Rows are points. Any point is a mix of the corners, with weights that add up to 1. It lies inside the corners' shape when no weight is negative. Is each point inside? If not, which corners have a negative weight?

Corners:
(1): [ 60 -26   6]
(2): [-25   1  27]
(3): [-25  25 -30]
(4): [-26 -20  13]
Points:
[-22 -15   8] -> inside
[ 37 -18  -3] -> outside (2)
[ -4  10 -17] -> inside
[-3  3 12] -> outside (4)
[-21 -12  14] -> inside

Corners:
(1): [-29 -30  10  27   9 -20   0  16]
(2): [-27 -19  38 -13 -13  15 -60 -44]
(3): [  3 -27 -25   9   0 -21   7  10]
(4): [ 21   9 -10  -3   7  35  -8 -29]
(5): [ -2  13   7 -18   2  23  -8  29]
(6): [ 41  14   5   6 -34  12  19  13]
(7): [  7   8  -8  17  -4 -23 -12  24]
(8): [ 20 -29  19   7   0   5  -9 -14]
(9): [-3 23 14 -8  9  1  0 -8]
Points:
[ 6  2  7  1 -3 12 -8 -1] -> outside (3)
[ -2 -17   1   0   7  10  -8 -11] -> outside (6, 7)
[  3 -16  11   2  -4   3 -15  -9] -> inside
[ -6 -14  12   5  -5   4 -18  -6] -> outside (9)
[  0 -16  10   3   4   3 -15 -11] -> outside (6)
[ 0  5 12 -6 -8 13 -8 -3] -> outside (7, 8)

Corners:
(1): [  6  14 -21   8  -5  30   8 -17  53  -3   8  39 -40  -4]
(2): [  7  10   9 -30  -2 -20  15  32  -9  18  29 -15  -4   1]
(3): [  1   9 -54   4   1  49 -17 -43  41 -39  22  43   2 -15]
(4): [ 25   5   0 -19  -4  60  38 -20  -4   5 -13 -35   5  20]
(5): [ 26 -32 -26  -5   0 -37  -8  46   6   9  25 -20 -42  -8]
(6): [-10  38 -42  14   2   8 -34  -3  25 -13  -7  37 -20 -14]
(7): [ 29  -2 -16 -13   5  28  -3 -49 -18  12 -22   8   5   8]
(8): [ 41   7 -22 -33  -5  37  40 -40 -24 -20  -7 -27   4  42]
(9): [ -2  11 -17   4  -7   7 -20 -14  22 -36 -28  44 -14 -21]
(10): [ -3  -4   8  -1  -8   6  -7  53 -17   8  44   2 -32  -6]
(11): [ 23  13   9 -10  13 -14   3  30 -10  -1  37 -33 -39 -25]
(12): [ 15  13  18  11  19  12  14 -38 -14  -1  -9 -23  14  39]
(13): [-16  -3  -9 -11   8   0  12 -39 -29   5 -30 -31  -3  28]
(14): [  7   1 -13 -13  39  -4  11  33  -5  -3  23  -2 -32 -20]
(15): [ 11   6 -42  19 -16  -1  17 -11   2   5  -5  28  -6 -24]
Points:
[ 17  -4 -10  -9   0  17  16 -16 -24   6 -21 -20  -1  20] -> outside (1, 2, 3, 11)
[  6   0 -25   5   5  12  -9  -5  15 -10   8  13 -18 -11] -> outside (2, 8)
[ 20   8 -31   3   1  22   6 -35   9  -7  -4  -6 -11   7] -> outside (2, 9, 10, 14)
[ 15   1 -14  -3   1  16   9 -10  -1  -5   2  -2 -13  -3] -> outside (2, 6)

Corners:
(1): [ 12 -11   5  -3  11   7  15  20   2  -8  -1  -1  15  19  -1  12 -25  11
  16   0]
(2): [ -8 -11 -22   3   9 -18  43  26 -28   0  12 -22  -9  38  13   8   1   0
 -13  15]
(3): [ -4 -11   5   6  15  22   2  22   3  27 -20  25  23 -27   2  15  12 -15
   4   5]
(4): [ 17 -25 -12  17 -10  26  17  24 -30   5 -10 -12  -6   8  -4   4 -10  28
  31  -3]
(5): [ -5  22 -24  -8  28  -4  29  14  -2  19   4 -20 -16   1   8 -17  13   5
 -16 -21]
(6): [ 17   1  23 -23 -13  15 -10  26  33  -4  -1  -2   1 -23 -19  27 -28 -17
  40  30]
(7): [ 14   5   1   7  14  57 -10 -34  -9 -17 -16  21 -13  -9   5  -2  -8  -3
  11 -10]
(8): [-23  25  -9  14  -6   4   6  15  21  15   0   5  11 -45  -3 -17  23  11
   3   5]
(9): [ -3   6  12 -21 -23 -11  -7   1  -3   6   8  23  -8   5  12  42  -8   2
  18   1]
(10): [ -9  11 -14   2  31   1   2  -1  21  13 -13  -2   1  23  14   2  11 -19
 -21   3]
(11): [  5   2  12 -29 -35 -22   4  25  35  -1 -28 -17   4 -13   3 -28 -11 -15
  16  28]
(12): [ 15  11 -10   5  -1 -14  17  27 -13  16  -3   7   4  11  22  -1 -21 -12
  -6  30]
(13): [-13  19  -6   5 -17  15  23   3 -21 -16  15  -9  -1  39 -13  22  -4   9
  -5  -5]
(14): [  1   3  -3   8 -19   4  22   5   5  -4  -4  11 -25  30   0  -7 -10  18
   4  -2]
(15): [ 15 -16 -13  -5  -8   2  15  -5  -4  -8  -9  10  -3  48 -21  20  -2  17
   5   0]
(16): [ -1  32   5   2 -15 -16 -11 -12  -5 -19   4  -1 -22  26 -22   9  15   1
   0 -10]
(17): [-10  22 -19   7 -26 -20   2  21 -15 -21   1  -6  -8   9  -1  10 -18 -15
  -3   6]
(18): [-14  19 -21   4   9  -7   0  -6 -12 -20 -29   0  -9   5  -9 -18  13   0
 -30  16]
(19): [  2  21 -10  12  14  -5  29 -27  -6   9  -3  -7 -19  60  -3  -6 -13 -10
  -5  13]
(20): [ 16 -10   4 -30  30  39  -6 -24  -2   9  -2  14   4  -4  -4 -27 -17   1
   0  25]
(21): [ -5  27  -5  12  12  19  -7 -23  -6   3  -8  -4   5 -36 -11 -21  -5 -39
 -48  18]
Points:
[  1   9   0  -1 -13   6   6   4   4 -11  -2  -5  -9   6  -6   4  -5   1
   8  -4] -> outside (3, 12, 18, 19, 20)
[ 2  4 -1 -4  3  6  9  6  4  4 -8  1 -4  7  5 -2 -3  0  6  8] -> outside (15, 17, 21)
[  2   9  -3  -7   6   3   2   1   3   2  -6   3   0  -1   0   0  -6 -11
  -4  12] -> outside (4, 13, 14)
[ 15  -2   1  -6   6  14  12   9   5   0  -4   1  -2  24  -5   7 -16   4
  17  -1] -> outside (2, 8, 9, 18, 21)
[-3 10 -9  1 -4 -5 13  6 -5  0 -3 -5 -5 16 -1 -2 -1  1 -6  7] -> outside (3, 6, 7)
[ 2  6 -1  3 -8 10  6  2 -7 -4 -4  4 -5  5 -2  3 -9  0  6  8] -> outside (5, 10, 15)

Corners:
(1): [  9   0  24   3   8   5   3  -8  -2   8   6   8   4   0 -17 -14  -3   2
  19   1]
(2): [  9 -11  -8   2  -8  -9   3 -12   3  -6  20  -8   1   3   3  -1   0   0
   9   9]
(3): [ -8  -1 -15   6 -18 -13 -11  16   6  10  17   0  -7   2  -1   1  13 -16
  -5   8]
(4): [-49  16  14  -8 -10   5 -13  -6  -3  14 -14 -26  -4  24  10   7  -5  14
  -1  15]
(5): [-12   2  33 -10  11   4  -4  18  13  -4  -3   8 -12   0  -5 -14 -11  33
  11   2]
(6): [  5  -3   0  -1   2  -2 -18  -2   9  -9  -8   4  -7  11  -9 -14  -1  -4
  -8  -4]
(7): [ 10   2  26  20   1  11 -10 -10  14  -2   9  12   8   8  -3  -7  -2   9
  15 -19]
(8): [-12  19 -13 -20   2 -19 -10  -4  -1   7  -5  17  -8   0  -1  -1  11   0
 -38   6]
(9): [ 10  -2 -22  15  -4   3 -16  -5  27 -10  27 -14   9  -4  -2  -9  -3   1
   3  19]
(10): [  0  18  20 -10  -2  21 -14  44  11  -4 -14   4  -3   9  15 -11  -2   7
  10   2]
(11): [  5  19  26   0   4  20 -11 -13  -1  -8   1   3 -13  12  -8 -11 -14  15
  25   4]
(12): [-14  -3  12   2  12 -22  12 -12  -5   4  25  18 -12  -2   7   1  50 -12
 -28 -13]
(13): [  0   9  13  33   1  20 -11  -2   1  -5  -6   3  -8   5  -4 -13 -13  14
  21  10]
(14): [ -5 -23 -22  -1   1 -16  -8   0   1  -3  33   3  -1  -5  -5 -12   1 -12
  -1  -1]
(15): [ -6  16  23 -11   5   0 -10  16  10  -2 -15   6  -7  -4   3  -7 -12  -2
   6   1]
(16): [  3   3 -16   2   5 -10   2   8  23  20  16   7  -3  -3   0  -9   0 -13
  -5   1]
(17): [ -7   8   8   6   6 -11   1  -7  -7   3  12  11 -11   6  -3 -14   5  -3
 -55   2]
(18): [ -4   3  14  -1   3  11   2  -9  -2  -4   0   9 -12   4  -6   6   8  -1
  -1   4]
(19): [ 11  -5  17  43   1  33 -22  20  26  36   9  -5  -7 -13  17  -3   2  -4
  13   3]
(20): [ -3  20  22 -15  11   3 -18  60   2  -6 -22   3 -13  -9  -4 -12 -17  25
 -10 -12]
(21): [  7  10 -26   5 -36  14 -21  -1   9  -9 -12 -18   4  -5  -7 -22 -19  -7
  10   7]
Points:
[ -3   6   3   2   0   0 -10   5   8   2   4   1  -3   1  -1  -8  -2   3
  -2   3] -> outside (18)
[-5  6  7  1  0 -1 -8  3  3  4  3  4 -5  3  1 -6  4 -1 -4 -1] -> outside (5, 9, 18)
[  0   9  10   3  -1   7 -10   2   7   0  -1   2  -5   4  -2  -8  -7   7
   4   3] -> outside (12, 14)
[ 13  -8   5  17   4  10  -9  20  24   1  10   4  -1 -10   6 -10   0   1
  17  -6] -> outside (1, 3, 4, 8, 11, 17)
[  3   0   2  -1   4  -8  -8   7   8   0   9   7  -5  -5  -5 -11   2   1
 -10  -3] -> outside (4, 10, 13, 18)

Corners:
(1): [  2  -2  28 -19 -24  42  -5   9  -5 -24 -12 -11  -4  -1  18  -9 -36  -3
  -9   3]
(2): [  5 -12   1  23 -16  21 -17  26 -22   5   6   2  -9   7  11  -2  -8   3
   2  10]
(3): [ -2  14   2  44  18 -11 -23   2  16  15  60   8 -16  19   5  21  26  -3
   6 -39]
(4): [  6  12  13   9  22  10   3  27   6  -3  14   0 -16 -24  34  14   0   6
  11  -2]
(5): [  5   9   0 -28 -29 -17  -2 -16 -35   5 -22   3   5 -11 -28 -12   0 -10
 -34  29]
(6): [  6  12 -25 -16 -35   3   2 -20  -3  21 -25 -23  19  22  -3  26  29  -9
  -4   9]
(7): [ -3 -10  21  -3 -20  26  -2   2 -16 -11  23  10  -1  -4   7  23   1  -8
  12  -9]
(8): [  2 -13  -9  -4   9  12  18  26  -2 -27  15  16   7  10  13 -10 -11  -9
 -23  -7]
(9): [ -9 -17  10   2  24  -3 -22  35  19 -14  -2  -4  12   7   7   8 -15 -14
  23   4]
(10): [  5  10  -5   2 -27   6  28 -26  -7  23 -28 -12 -15  20 -20  16  28  -8
 -15  43]
(11): [ 20 -32  24  21 -15   3 -22  22   8  -4   4  16   0 -13   3  23  -5 -16
 -11 -22]
(12): [ 17  -6  -9  21   5  29 -13  35 -20 -22   5  -6  -3   6   0   9 -38 -17
 -10   5]
(13): [  6  13  -8  -2 -30 -17   6 -30 -27 -18 -21 -10   6   1   0  -2   8  34
 -13  34]
(14): [ 10  12   0 -11 -18  15  -2 -10 -23   5 -23  12   3  13 -25  18  26  30
 -39  21]
(15): [-10  29   3 -12 -29   3  13 -25   1  19 -45   4  10   0 -39   8  13  26
 -26   2]
(16): [ 14 -14 -18 -28 -24  -9  15 -42 -22  18 -14 -11  26   8  -8 -10  -2  16
 -34   4]
(17): [-19 -12 -13  38  14 -29 -15 -16  13  26  12 -25  -3 -17   4   4  24  -6
 -14 -26]
(18): [-22   3   1  19  14 -32  -5  -8  10  29  37   9  -4 -18  26  14   2 -12
 -32 -17]
(19): [ 15 -13 -14  -2  23   5 -10   8  16 -28  19  41 -20  -6   7   8   5 -15
  24 -10]
(20): [  3  15   5  29  17  22 -29   3  -5 -14  14   5  32 -14   1 -11  -1 -20
   6  -9]
(21): [ -8  14  -2   3 -15 -12  14 -34 -31  31 -45  -8   8  26 -21   7  26  14
 -37   8]
Points:
[  1   0   8  20  -6  -2  -5 -14  -4   8   8   7  -4  -7   6   7   9   5
  -7 -10] -> outside (5, 6, 8, 9, 12, 14)
[ 0 -3  4  2 -7  3 -5 -1 -2  1  2  3 -1  2  7 11  7  8 -8 -6] -> outside (5, 10, 12, 20)
[ -1   0  -7   9   1 -21 -11  -4   1  14   8   1  -1  -9   3  13   7   6
 -17  -6] -> outside (1, 7, 8, 10, 20, 21)
[  6   4   1   4  -4   0  -2 -11  -3   0  10   5  -1  -1   5   9  14  -1
 -12  -5] -> outside (2, 9, 12, 15)
[-11   7 -10  -6 -25 -10  12 -27 -25  21 -24 -13  21   9 -18   2  11   3
 -29  14] -> outside (1, 3, 4, 11, 14, 19)
[ -4   8  -5   6  -2   1   0  -2  -8   2  -7   0   3   0  -4   5   9  -2
 -10  10] -> outside (1, 3, 11, 16)

Corners:
(1): [ -5  -6   6   0 -14  16  25  22  39  20 -19 -31  -6 -57  29  19  -8  26
  17 -18]
(2): [ 12  -3  16  -5 -12 -25  17 -11  -7  20  25 -16  12  41  11  -9 -11  15
  21  10]
(3): [ -6  21  27 -16  13  -6 -31 -26 -23 -21  -5  16  30  -5 -36 -12 -33  25
  27  -7]
(4): [ 28 -38  -9 -29 -60 -26 -16 -29 -25  -4 -36 -28  26 -24  24 -17 -29   8
  27 -11]
(5): [ -5 -12   6  19   0   2 -31  21 -16  -5   3  16   6  -8  -1 -21 -34  -9
   9  33]
(6): [-33  21   5  -4  13 -27   0 -33 -20 -13 -21 -22  31  -4  19  14  -6  25
 -24  -4]
(7): [-16 -26 -20  40  29  23 -20 -19  12  -5  20  36 -23   6 -30 -35 -33  19
  12  51]
(8): [-38 -25   3  36  15  30 -13 -25  -3   1 -15  -3  -3  22   9 -17   7 -13
 -12  12]
(9): [-48  31  -6  30  20  23  24  13   2 -12  51 -34 -20  27  16 -16  16  15
   7 -26]
(10): [-32  -7 -17   3 -18  17  24 -17 -21 -22  24   5  -6  29 -33  30   4  -3
 -36  -4]
(11): [ 25   8 -14 -24 -28   7  22 -19 -16  30  16 -23   8  24  16 -22 -16  22
 -11 -30]
(12): [ 21 -12   1   0 -11 -40  24  -4   0 -14 -37 -33 -11 -19  39 -19  22  14
  18 -15]
(13): [ 21 -13  -5 -21 -33  26 -36 -22  -2   1 -29   8 -11 -48  26   5  -2 -16
  14  12]
(14): [ 25 -16  -3 -11   4 -28  -7 -40   6  -6  27  20  11  -2  -4   7   7  11
   0  -5]
(15): [-21  11  32 -12 -25 -15  -7  18  40  -9 -19   3   2 -21   5 -23  46 -17
 -24  -8]
(16): [-32  24  -7   6   9 -25 -38  15  27 -19   1  30 -23  37 -28  13  36 -38
 -37  30]
(17): [ 17  22 -22 -26  15   8  -8 -26 -16 -20 -26  -9  23 -34  11 -15 -10  10
   4   5]
(18): [-21 -28  -2   6  -8 -48  32 -26   2  -5   2  15  17  33  14  32 -39 -13
  21 -20]
(19): [-12 -11  23 -17   0  17  23   4  37   3  24 -19 -25   0   0  -2  -5   8
 -18 -27]
(20): [-39 -10 -24 -11   3  -5 -31  25   4  17 -17  38 -23   3 -21  14   6 -22
   1  43]
(21): [-30  35  -8 -10  26 -31  26 -12  33  23   8 -15 -32  -6 -15   9  12 -20
 -31  -2]
Points:
[-14   1   0   3  -2  -3   2  -2   3  -3  -4  -9  -5   1   8  -7   0   2
   1  -1] -> outside (14)
[ -5  -7  -3  -7 -12 -17   5 -12  -1  -5  -1   0   8   6   1   5  -4   8
 -10   4] -> outside (3, 8, 9, 13, 21)
[ -9   1   1  11   1 -14   4  -2  12   0  -4 -11   3  -2  17 -14   2   3
  -3   1] -> outside (3, 10, 13, 19, 20)
[-16  11   2  -4   4 -10   7  -2   4   3   6  -5  -1   8  -1   0   3   0
 -11  -5] -> outside (4, 7, 13)
[ -8  -1  -3   1  -7  -3   7  -7   0  -2   1 -15  -2   1  13  -9   0   7
   4  -9] -> inside
